Rows are points. The window is the flat piece filled in between its corners: a triangle in 3 columns, a solid with four corners in 4, and so on. A path goes straight from each point to the next, and from the last back to the first. After which points does the path pass through the window?

Window:
[[ 0.40 -0.38 -0.38  0.58]
 [ 2.34 -1.04  1.32  1.45]
 [ 0.37 -2.35  0.49 -1.05]
 [-2.24  2.52  0.72 -0.10]]
Path:
(1): [-0.26  2.03 -1.48 -1.11]
(2): [ 0.05  0.83  0.26 -1.21]
(3): [-1.17 -0.55  0.56  1.64]
(4): [ 0.22 -1.59  1.00  0.98]
(5): [2.45 1.91 1.06 0.38]
(6): [-0.63  1.13 -1.06 -2.08]
(7): [-2.04  0.76  1.44  0.41]
(8): [ 0.79 -0.89  0.96  3.89]
(9): [ 0.43  1.91 -0.57 -1.26]
(10): [ 1.50  0.44  0.71 -0.97]
(11): [-1.69 -0.04 -0.05  0.73]
(12): [-2.68  2.10  1.81  0.52]
Through the window after points: 2, 4, 10, 12

Window:
[[ 1.84  1.64  1.49  2.49 -1.17  0.21  2.55  0.81]
 [-3.62  1.47  0.91 -1.68  0.20  2.96  0.99  0.26]
 [ 0.12 -1.30  0.23  1.32  1.61  0.30  0.00  0.96]
 [ 0.23 -0.10  2.09  2.05 -1.84  1.22 -0.64 -0.87]
 [-0.37  1.05  1.46 -0.22  0.83  0.52 -0.76 -2.62]
 [-2.49  1.80 -1.09 -2.80 -0.10  0.63 -1.37 -1.80]
 [ 0.24  2.24  1.08  0.20  0.07  1.12 -1.26 -0.28]
 [-0.04 -0.21  1.61 -2.71  2.13 -1.45  0.38  1.51]]
Path:
(1): [-0.65 -0.20 -0.10 -1.29  0.14  1.85 -0.68 -0.74]
(2): [-1.75  1.85  0.52 -0.02  0.90 -0.89 -0.33 -0.79]
(3): [-3.18  0.24  0.96  0.32  0.82  0.19  0.02 -0.85]
(4): [ 0.77  0.61  0.44 -1.95  0.35  2.10 -1.07  0.11]
(5): [ 0.76 -0.46  0.15 -2.08 -2.07  1.91  0.89 -0.51]
(6): [-2.72  2.14 -0.11  0.66  2.79 -0.76 -1.94 -0.54]
(7): [-2.29  1.65  0.69  2.06 -0.16 -0.36  0.92  0.52]
(8): [ 1.95  0.18  2.19 -1.19  0.57  2.18  0.74 -0.06]
(9): [ 1.62  0.52  2.65 -1.28  0.72  3.44 -0.61 -0.82]
(10): [ 0.25  1.13  1.32  1.31  0.11 -0.47  0.69  0.47]
(11): [-2.94  2.95 -0.43 -0.89  0.18 -0.18 -0.44 -0.91]
(12): [-0.28  0.60  0.28 -1.24 -0.40  1.16 -0.12 -0.79]
Through the window after points: 1, 5, 11

Window:
[[ 2.41  0.90  0.47 -1.93  0.50 -1.90 -1.04 -3.39  0.91]
 [-1.46 -4.48 -2.07 -0.83 -5.04  1.53  0.17 -2.63  0.74]
 [ 0.43 -0.52 -0.65  2.20  0.00 -0.39 -0.18 -0.34  0.54]
 [ 0.54 -1.24 -0.77  0.03  0.62 -1.38  0.15 -1.36 -1.20]
 [ 1.75 -1.32  0.90  1.16 -0.29  2.05 -0.32  0.78 -2.55]
 [-1.27 -1.37  0.74  0.20 -0.03 -2.72 -0.77  3.75 -1.26]
 [-0.51  0.58 -0.58  0.71  0.48  1.37 -0.26 -2.24 -0.13]
 [-0.45 -1.21  0.64  0.76  1.21 -0.10  0.29 -2.12  1.34]
 [ 0.87  0.11 -0.56  0.08  0.87  0.71  1.39 -0.94  0.65]]
Path:
(1): [ 0.17  0.57  2.28  1.01 -0.03 -2.31  0.83 -1.81 -0.12]
(2): [-0.57 -0.18  1.29  0.48 -0.10 -0.13  1.48 -1.69 -1.09]
(3): [ 1.31 -1.03 -0.79  0.67  2.51 -1.41 -2.07  0.78  1.00]
(4): [ 0.03 -2.83 -2.89 -1.48  0.66  1.07 -0.53 -0.59  0.19]
(5): [ 0.59  0.38  3.22  2.36 -0.97 -0.18  0.22  0.60 -1.33]
(6): [ 0.36 -0.08  0.97 -0.13 -0.39 -0.97  0.38 -1.48 -0.77]
(7): [ 0.61 -1.12 -2.08 -0.42  1.60 -0.77 -0.56 -1.95  2.30]
(8): [ 0.46 -0.12 -0.74  0.60  1.67  0.40 -0.16 -0.53 -0.17]
Through the window after points: none

Window:
[[ 0.48 -0.80  1.76 -3.62 -0.18  1.81 -1.53  2.96 -2.11 -0.67 -0.27 -1.93]
 [ 0.59 -1.46 -0.50  0.33  0.74 -3.46  1.06 -0.38 -0.48 -0.26 -0.31  3.11]
 [ 0.30  0.24  1.94 -0.97  0.10 -0.97 -0.98 -0.37 -1.86  1.72  1.44 -2.21]
 [ 0.46  0.20  1.48 -2.08 -0.55  1.83 -2.81  2.04  0.33  1.53  0.80 -0.66]
 [ 3.55 -0.08  0.15 -2.62  1.58  2.00 -2.36  1.71 -2.51  1.15 -0.75 -2.04]
 [-0.09 -0.47  1.10  0.75  0.85 -1.09  1.79 -0.18  2.12 -0.24  1.47 -1.01]
 [ 1.95 -0.60 -0.58 -0.14 -1.23 -2.78 -1.08  1.09 -0.17 -1.15 -1.46 -0.04]
 [-1.01  0.32 -1.36 -0.81  0.13 -1.58  0.69 -2.09  0.98 -0.62  1.52 -0.19]
 [ 0.17  0.80 -1.26  2.19  0.90 -2.66 -0.05  0.76 -0.73 -2.42  0.44  1.91]
 [-0.37  0.41 -0.45  0.07  1.68 -1.88 -1.42  1.49 -0.42 -1.13 -3.48  0.80]
 [-0.74 -1.67  0.95  0.32 -0.88  2.01 -0.63 -0.75 -0.30  0.52  0.83 -1.69]
 [ 0.45  0.26 -0.32 -1.80 -0.56  1.67 -0.43  2.86 -1.79  2.27 -0.22 -2.29]]
Path:
(1): [ 0.84  0.33  0.72 -1.32 -0.47  0.39  0.00  0.91 -0.84  1.26 -0.28 -0.75]
(2): [ 0.00  1.14  2.28 -2.07 -0.90 -0.06 -0.08 -1.64 -2.27  0.93  0.37 -0.74]
(3): [ 0.90 -1.74 -0.18  0.45  1.62 -1.27 -2.10  3.23 -0.17  0.83  1.39 -2.74]
(4): [-0.27 -1.54 -0.79 -0.50  0.33 -1.35 -1.08  0.65 -1.13  0.02  0.33 -0.95]
(5): [ 2.72  3.81  1.44  0.78 -0.12 -0.11 -0.42  1.71  0.05 -2.02 -1.05  1.06]
(6): [-0.35  0.96  0.30 -0.30 -1.13 -0.02  0.64 -0.40 -0.85 -0.30 -0.17 -0.43]
(7): [-0.23 -2.21  0.13 -0.14  1.26 -1.21 -1.26  0.47  1.07  0.09  1.25 -0.45]
(8): [ 0.28 -1.83 -0.89 -0.37  1.20 -0.19 -2.16  0.52 -0.25 -1.22  2.73 -2.27]
Through the window after points: 2
